Each row of a before or after table is a point. The points were changed in one or more steps. Then noise was added and the rows were shuffled. The steps act on how far a point lies along the listed directions, d1 being the first. Name the steps. A step turns or swaps two directions, mirrors them in a line or flattens them onto one, adds a multiple of one to another, or multiplies one. Angles are multiples of 10 degrees, from the lower direction toward the higher: turns from -170 to 170, lines from 10 to 170 but not 90. Use the fewest steps. Two steps may share a direction if one is a turn and the other turns, adds or multiplies; they go together, in the order done. Otherwise the lowest direction goes first.

Directions:
(1): [31 42  6]
(2): [  9   1 -51]
Before (12 x 3):
[[ 26  41 -68]
 [ 34  31  -7]
 [ 22  18 -22]
 [  8 -30  -2]
 [-50 -43  32]
 [ 30  47 -22]
 [ 40  44 -34]
 [-22 -25  -5]
 [-20 -28  27]
 [ 18  47 -40]
 [ 52  33 -32]
 [-30 -31  13]]
After (12 x 3):
[[-29 -44 -23]
 [ 22  23  14]
 [ 18  28   2]
 [-39 -24 -26]
 [ 30   1   4]
 [ 23  35  12]
 [ 23  54  26]
 [-28 -23 -37]
 [-35 -37 -19]
 [-14 -52 -21]
 [-11 -23 -12]
 [-20 -40 -10]]
Steps: multiply d1 by -1; multiply d2 by 0.4

Directions:
(1): [ 39  57  10 -21  21  16  24 -26]
(2): [-50  11  46 -29  11   4  28  29]
(3): [-44  32 -12 -11  -7  21 -50 -31]
(4): [  0 -15 -27 -67  -8 -40   5 -15]
(5): [ 30  -2   9 -33 -37  40 -26  40]
(6): [  8 -36  52  -5 -18  10  -3 -52]
Before (8 x 8):
[[ 20  14   4  26  -2  -4   1  18]
 [-25  16  -8   4  -5  -3  -5  18]
 [ 17   3   4   6  36 -37  33 -14]
 [-24  -2  44  29 -22  30 -31   6]
 [ 17   7 -19  28  48 -16  34  18]
 [  5  48   9 -60 -18  14 -38 -25]
 [ 10 -19  17   9   7  -6  26  26]
 [ 14 -23 -27  20  10 -14  24  -3]]
After (8 x 8):
[[-91  84   2 -28 -12  40 -85   1]
 [ 22 -24  24  14  35 -42  63  35]
 [-23  -7  23  15 -38  22 -64 -46]
 [ 43 -53  14 -21  34 -45  77  17]
 [ 32 -13  24 -13 -10 -22  21   0]
 [ 49 -25 -10   8  19 -16  61   8]
 [-22   4 -17 -16 -21 -10 -28 -18]
 [ 55 -59  13  20   6 -28  58  39]]
Steps: turn d1 and d2 by 80 degrees; multiply d3 by 2.5; mirror d4 and d6 in the line at 130 degrees; multiply d5 by 0.7

Directions:
(1): [ 46  -8 -26   6 -38   6 -51  13 -16  55   7 -26  23 -33]
(2): [-35 -28 -14 -34  12 -37   5 -53   2  64  13  -9  -9  24]
(3): [-17  -3  -7  -6 -39  -6   4  24 -58  19 -35  66 -29   6]
Before (12 x 14):
[[-28  -7  -5   9  52   4  36   6  25 -78  -7  21   7  35]
 [ 58   3  -1  21  -9  27 -36  -1  30 -10   6 -36  28 -38]
 [-41 -22  -9 -31 -18 -31  35 -24 -43  51 -13  33 -40  35]
 [-41 -14 -29  -9 -23 -29 -27   1 -50  79 -15  39 -23   0]
 [-53 -13   1 -27  26 -28  46 -49  12  26  -9  33 -53  51]
 [-20   2 -11  17 -29  24  -5  49 -26   2 -43  49  -1  -9]
 [ 55  11 -21   1   2  17 -31  23 -24  -5  -5  20  16  -8]
 [-16  -2  29   6  12 -19  25 -15  19 -28  -7  -5  -6  12]
 [-73   0  -1 -18  -3 -42  43 -21 -30  -2 -39  69 -49  45]
 [-19  -8   4 -15 -48  -8 -34  -7 -56  61  -3  33 -31  12]
 [-26 -35 -15 -22   9 -48  -8 -52  24  74  30 -28   7  21]
 [-24  28  -4  12  40  26  14  -7  48 -55  -5 -22  15  11]]
After (12 x 14):
[[-61   4   3  -2  66 -25  13 -44  47  -2  25 -25 -12  24]
 [-37 -20  -1 -31  26 -34  36 -58  13  45  20 -32 -20  33]
 [-68 -12  12 -14   8 -40  45 -11  -9  -5 -18  61 -35  48]
 [-30 -30 -22 -26  -2 -31   7 -55  -2  80  -4  12 -42  36]
 [  4 -13   7   0 -35 -22 -12  -4 -25  32 -17   0  -2 -11]
 [ 25 -30 -54   2 -27  -5 -47  18 -33  52  -9  10  24  -1]
 [  3  17 -42   8 -42  20 -39  21 -23  31 -28  20   4 -14]
 [-35   3  38 -14  32  -7  12 -52  37 -11  44 -35 -12  37]
 [ -6  -5 -10  11  29  18 -19  -9  56  13  17 -50  42 -17]
 [-28 -24 -32 -24   9 -61 -17 -70  15  81  21 -43  10  15]
 [ 30  18  10  25 -13  40  -2  31   3 -64 -26  33  -6 -25]
 [ 41  20  -2  -6  41  16  -8  11  15 -45  16   0  20   4]]
Steps: turn d1 and d2 by 140 degrees; turn d2 and d3 by -150 degrees

Directions:
(1): [-20   9 -20  16  42  62  33  39 -28  14 -22  28  16  -2  -1  10 -56  -5
 -39  59   3 -23   8  32]
(2): [-21 -19  54 -43  -7 -22  35  18  -5  16  19  37   6  26 -16  79  33 -36
  -7  -4 -17 -45   9   1]
(3): [-22 -53  -8  22  -4 -60 -49  62 -35  26  -7  -2  18   8  25 -15 -33  -5
  23 -13 -14 -27 -43  21]
(4): [ 37  47  34  16  26   0  -7  43  29 -17  31  63  -9   7 -26   1 -35  49
  20 -50  21 -10 -18   6]
(5): [ -5 -44  15   8 -39 -10  61   2 -15 -13 -34  13  17  11 -28  -9 -68 -10
  21 -29  11  44  34 -47]
Before (13 x 24):
[[-21  36 -25   2  43  35 -49   7   2  28  32 -11  -3  -9  42   4  42  -5
  -29  52 -24 -52 -26  33]
 [ 10  30 -10   3  -2  32  12 -55  21 -29 -13 -22  -8 -10 -16  -6  43  28
    7 -26  20  31   1 -16]
 [ 13  24   9  -5  14 -10 -23 -13  19 -12  21 -11 -13  -7  -9 -13  23   1
   14 -18  11 -18  -7   3]
 [-38  32 -23   2  41  61  -6 -21  12  18  23 -32 -12 -18  37  24  37 -12
  -33  42  -2 -19  -1  31]
 [ -7 -37 -20  32  -6 -61 -90  43 -11  25   8 -10  24  20  25 -38  34  18
   17 -24 -16 -44 -63  27]
 [-46 -30   0 -17   7   6  -9   0 -17  22  14 -10   4  -4  25  44  18 -26
  -51  31 -34 -58 -24  61]
 [-33   5 -25  14  15 -13 -57  23  -8   5   3  -3   5  -9   6 -25 -26  29
    3   3   0 -22 -53  35]
 [ 41  42  34  26   9  53  41 -20  23 -56   8  30 -11  -6 -39 -41 -47  15
   24 -26  35  50  32 -22]
 [-21  21  -9   9  39  36 -10  34 -22  19  -8  41  20  -1  16  29 -20 -18
  -41  52  -4 -53   4  38]
 [-39 -41   0  -7 -16  67  80   0 -33  -5 -38  -2  16  -1   3  31 -31 -48
  -30  51 -13  30  74 -31]
 [ 31 -16 -20   1  -6   1   1 -23  -5 -17  -3   8   4 -13  -6  -4 -29   4
   26 -14   5  13  -9 -13]
 [ -9 -47 -22 -11 -39  18  30 -56 -27 -13 -42 -33  10  -8  -8 -18 -25 -32
  -10  25   6  41  21 -22]
 [-19  20 -54 -25  37  36 -20 -43 -21  30  -3 -58   4 -25  33   3  78 -31
  -73  94 -34 -29   7  54]]
After (13 x 24):
[[-18  36 -23   1  35  26 -52   8  -1  26  37 -11  -1  -7  44   0  48  -4
  -28  45 -31 -51 -33  29]
 [-26  12 -21   8   1 -24 -55   0   4   1  10 -12  -2 -12   3 -27  -4  34
   11  -7   1 -12 -54  19]
 [ 29  30  23  38  22  58  36   4   7 -44  -4  38  -3  -3 -34 -46 -72  12
   18 -12  33  38  24  -6]
 [-44  19 -26  11  42  55 -15  -5   2  24  19 -34  -6 -16  43  19  25 -12
  -30  46  -6 -26  -7  38]
 [-41 -36   2 -22  -2  -7 -14  -8 -12  26  16 -14   2   0  26  41  25 -24
  -41  17 -35 -55 -25  51]
 [-55 -59  -6   0 -17  50  67  26 -50   6 -45  -3  24   7  10  28 -51 -48
  -25  51 -17  15  56 -21]
 [-24   8  -6  12  33   8 -21  42 -23  22  -5  33  27   3  22  25 -17 -19
  -30  46 -10 -54  -7  37]
 [-27   6 -57 -15  41  27 -23 -21 -29  35  -7 -56  13 -22  38   4  66 -32
  -73  95 -30 -37  -9  63]
 [-14 -54 -24  -4 -42  21  29 -47 -33 -10 -44 -30   9  -6  -6 -15 -31 -31
  -14  29   3  34  17 -15]
 [ 15  30  12  -2  15  -5 -17 -13  16 -11  22  -6 -16  -6  -8 -14  19   1
    5 -13  15 -19  -3   7]
 [  0  28 -23  10  10  46  18 -35   9 -25 -21 -13  -3  -9 -14  -7  22  26
   -2 -10  18  24  -2  -7]
 [ 31 -10 -16   1  -5   4   5 -21  -1 -14  -3  10   6 -16  -8  -7 -33   5
   24 -11   3  14  -7 -12]
 [ 10 -11  -6  19 -16 -57 -78  -5  17  10  21 -23   7  14  12 -35  73  19
   24 -43  -6 -22 -46   5]]
Steps: turn d1 and d3 by 30 degrees; multiply d3 by 0.7

Directions:
(1): [ -2 -41  22  36  43   4 -41 -63  27  -6  14  48  -4 -36 -16  34   8 -43
  -9  50 -16  29  -3 -10  15  -6  15 -10   4  34 -27 -20 -28   7   6   7
  -7  45   8 -16   6 -33 -24  54  77  36 -24  28   5  40 -57   1  12 -33
   5 -14 -41  33   6 -19  15 -39  68  23]
(2): [ 27  18   1  23 -32   3  17 -34  56  45 -46  21   1  -7 -31 -38 -15  14
  36 -16 -39 -61 -35 -20  -1 -42  10   6   5 -22 -17   3   1 -61   7 -33
  48  28 -10  14  -5  -3 -88  11 -35  -9 -19  29  21 -35   6 -32  21 -43
  42  28  18 -16   8 -21   4  18   8  68]
(3): [-31 -33  49 -48  11  41  50 -11   8 -48  27 -25  12 -28 -13  67  57   0
 -19  -4  22 -46 -28  38   0 -12  -8 -24   2  -8  24 -12 -17 -25  -8 -39
  14 -27   5  27 -20 -40 -26 -34  21   9   7 -29   1 -20   4   1  83 -12
 -24  60 -30 -37 -19 -44   4 -36 -23 -12]
Before (10 x 64):
[[-10 -29  10   7  16   9 -16 -37  21 -19  18  13   8 -27 -18  33   9 -19
  -19  23  -2 -10 -13  13   6  -3   6 -14 -12   1  -4 -17 -37  -8  -8 -18
   -3   6  14   6 -18 -38 -25  10  47  14  -2  -9  11  13 -18  18  38 -17
   10  18 -34  -7 -14 -31  13 -29  22   1]
 [  2 -16   6  15  11  -5 -23 -23  -4  -4   9  26  -7 -20  -6  -6 -15 -16
    2  15 -11  13  -2  -5  10  -3   7  -1  13  10 -21   1  -6   6  -1   5
   -3  14   2  -4  -2  -9  -3  31  26   2 -13  24  -9  20 -38   7  -4  -1
   -1 -10  -6  20  -2  -9   9  -2  32  14]
 [ -3  15   2 -32 -14   4  47  43 -27 -19  14 -36  10  15   1   9   7  29
    1 -27  17 -37 -14  21 -15   7 -11  -5  -8 -18  37   8   1  -9 -10 -20
    9 -42   7  26  -8   6  14 -50 -47 -20  21 -43  -6 -23  29  -6  29  19
  -15  24  16 -38  -4  -8 -13   0 -46 -35]
 [-26  -5  22 -28  -3  11  29  10 -20 -31  23 -22   8  -6   2  23  24   7
  -14  -6  18 -18   3  19   2   2  -7  -5  -1   1   9  -3 -17  -4 -15 -16
    7 -11   4  22  -4 -25   9 -15  -7  -6  22  -6   2  -5  17  18  28  18
  -27   4 -18 -16  -9   5   1 -15 -19 -24]
 [ 12  23 -26  -5 -11 -18  11  41 -19   4 -17 -25  -9  26  21  -7 -10  31
    6 -12  -2   4  15   4  -9  26  -3  -4   3 -19   6   7  21   3  -5   8
    1 -20 -13  16   0  21  31 -23 -42 -17   9 -14   0 -19  23  -7 -22  21
   -8  -7  22 -11   1  17   0  15 -29 -12]
 [  4 -10 -12  49  13 -19 -30 -14   8  15  -6  32  -9  19   0  -9 -22 -27
    0  28 -20  48  13 -28   6  10   7  14   6  27 -22   4   6  12  13  24
  -15  28  16 -15  10  -1  13  43  26   8 -20  22   0  33 -30  -6 -48  -4
   10 -44 -26  25  17  22  12   6  32   0]
 [  2  23  -9 -36 -35  -7  26  41  -8  -6  -9 -20   1  13   4 -23 -12  35
    3 -36   8 -19  11  -2 -12  13  -3  12  -6 -25   5  13   4 -27   2 -13
   -9 -18   1  15   1  27   4 -38 -37 -15  14 -17   5 -42  37  11  19  10
    3   0  34 -19 -10   5  -1  19 -47  -8]
 [ 23  65 -36  23 -38  -7   4  22  -5  38 -45 -11   5  32   8 -68 -35  17
   26 -39 -25 -15  -5 -27  -3  -4   3  18  17 -41 -16  14  13  -9  12  -3
   24  -8  -8  -8 -11  35  -5 -15 -71 -35  -5   7 -13 -30  27 -21 -44   1
   17   6  40 -15  17  15   3  38 -17  20]
 [-21   6   1 -41 -14  13  22  66 -41 -18  12 -48  13  10  24  17  12  24
  -30  -9  28   1  27  22  -4  19 -17  -7  -9  -8  32  15  16   5  -1  -1
  -12 -47   3  18  -5  13  46 -43 -17 -16  27 -34  -5 -11  33  16   5  51
  -41  12  -8 -21 -17  15 -11   5 -47 -47]
 [-12 -17  -2  -8  17  -5 -13  25 -39 -31  23   2   2   5  32  35   2 -18
  -23  11  24  36  26  18   7  20 -11  -2   1  -5  17  -5  20  28  -1  19
  -32 -14  13 -14  -5  -6  34  -7  28   2  29 -12 -15  20  -1  16  -7  15
  -25 -12 -20   8  -9  22   8 -11  -2 -43]]
After (10 x 64):
[[  3  49 -28  -2 -21   2  10  37 -27   8 -20 -28   9  30  20 -36 -14  14
    5 -31  -5   0   4 -11  -3  10  -3  13  13 -33  -4   8  11  11   9   4
    5 -24  -3  -8 -13  28  25 -26 -49 -29   5 -12 -22 -21  27  -7 -34  17
   -7   7  23 -19   7  16   0  24 -22 -14]
 [-39 -51  27  -8  45   8  -5   4 -31 -55  51  -2   3   3  12  71  30 -37
  -41  35  27  57  17  16  10  32  -6  -7   6  38  11  -8  -6  39   4  18
  -41 -15  28  -7  -4 -32  57  10  69  19  -1 -23 -14  45 -30  18  -1  18
  -44 -18 -62   8  -5   4  13 -35   8 -63]
 [ 13  20 -13 -10 -23  -3  38  23  11  10 -33 -24  -4  18   0  -2   3  41
   17 -22 -15 -39  -9  10  -8   6   1 -11   7 -30   6   3  15 -34  -6 -21
   29 -18 -18  33  -6   6 -17 -27 -52 -18   5  -8  10 -45  30 -21  14   0
    2  28  21 -34   2  -5   3  13 -32  15]
 [ 20  37 -14 -17 -55 -14  29  25  22  23 -37  -5  -2  14 -10 -51 -28  43
   23 -45 -15 -47  -6 -20 -12  -9   4  18  -1 -36  -7  14   8 -58   8 -22
   17  -1  -6  19   2  31 -42 -27 -59 -21   1   2  17 -57  41  -7  17 -12
   30   7  48 -23  -2  -1   4  34 -39  30]
 [ -4 -19  23 -16  -1  18  27  -9   7 -19   3   5   7 -13   2  41  18  -2
   -3  -3   3 -32 -12  20   7 -21  -7  -8   8 -26  14  -9  13 -29   0 -23
   10  -6   7  12 -21 -26 -48 -14  13  -2  17  -4   2 -16   6  -7  50 -23
   -5  43 -20 -24 -13 -15  10 -16  -7   3]
 [  3 -18 -16  28  13 -10 -44 -24   8  -1  10  24   1 -13  -7   3 -18 -19
  -14  27  -6  20   4  -4   6  10   8  -3 -14  11 -15  -9 -28  14  -5   6
  -18  15  11 -11  -5 -17   1  26  43   9  -3   4   8  29 -19  23  -9  -6
   15 -17 -22  15  -2  -6   9 -13  32   0]
 [ 40  47 -17  12 -57 -10  44  10  31  53 -46  -1   7  19 -31 -62 -31  42
   50 -44 -36 -86 -40 -20 -18 -37   4  10  -3 -38  13  17  11 -68   0 -40
   58  -1  -4  30  -5  18 -73 -22 -93 -32   0   2  18 -54  32 -42  19 -23
   40  29  48 -40  11 -15  -9  36 -26  45]
 [ 15  25   8 -13 -60  23  52  14  42  42 -54 -22  14  -6 -22 -33  -1  45
   21 -35 -28 -96 -26  -2  -4 -41  -3  -3   1 -38   7  17  17 -88   8 -54
   59  -9 -13  41 -15   1 -87 -31 -64 -28   4   3  27 -64  40 -32  47 -16
   17  62  17 -50  -8 -21  -2  29 -38  49]
 [-15 -30  12  -2  26  -1 -24  -9 -32 -36  32   8  -7 -21  10  25   3 -24
  -19  22  12  36   8  11  12  15   1  -7  11  17  -6  -3  -7  32  -4  12
  -27  -3   7  -4  -3 -14  39  21  47   9  -6   3 -19  37 -39  23   2  19
  -28 -12 -19  21 -10  -5   7 -20  23 -23]
 [  4  20   6   6 -29   1  25 -13  21  19 -23   4   7  -1 -21 -31  -8  17
   22 -16 -23 -48 -14  -9   0 -26   4   9   3 -14 -14   3  -9 -43  -6 -28
   40  20  -5  19   0 -14 -51   6 -42 -14   7  27  18 -27  21  -5  16 -12
   13   3   8 -14   5   4   3  13  -4  33]]
Steps: turn d2 and d3 by -110 degrees; add -1 times d1 to d2
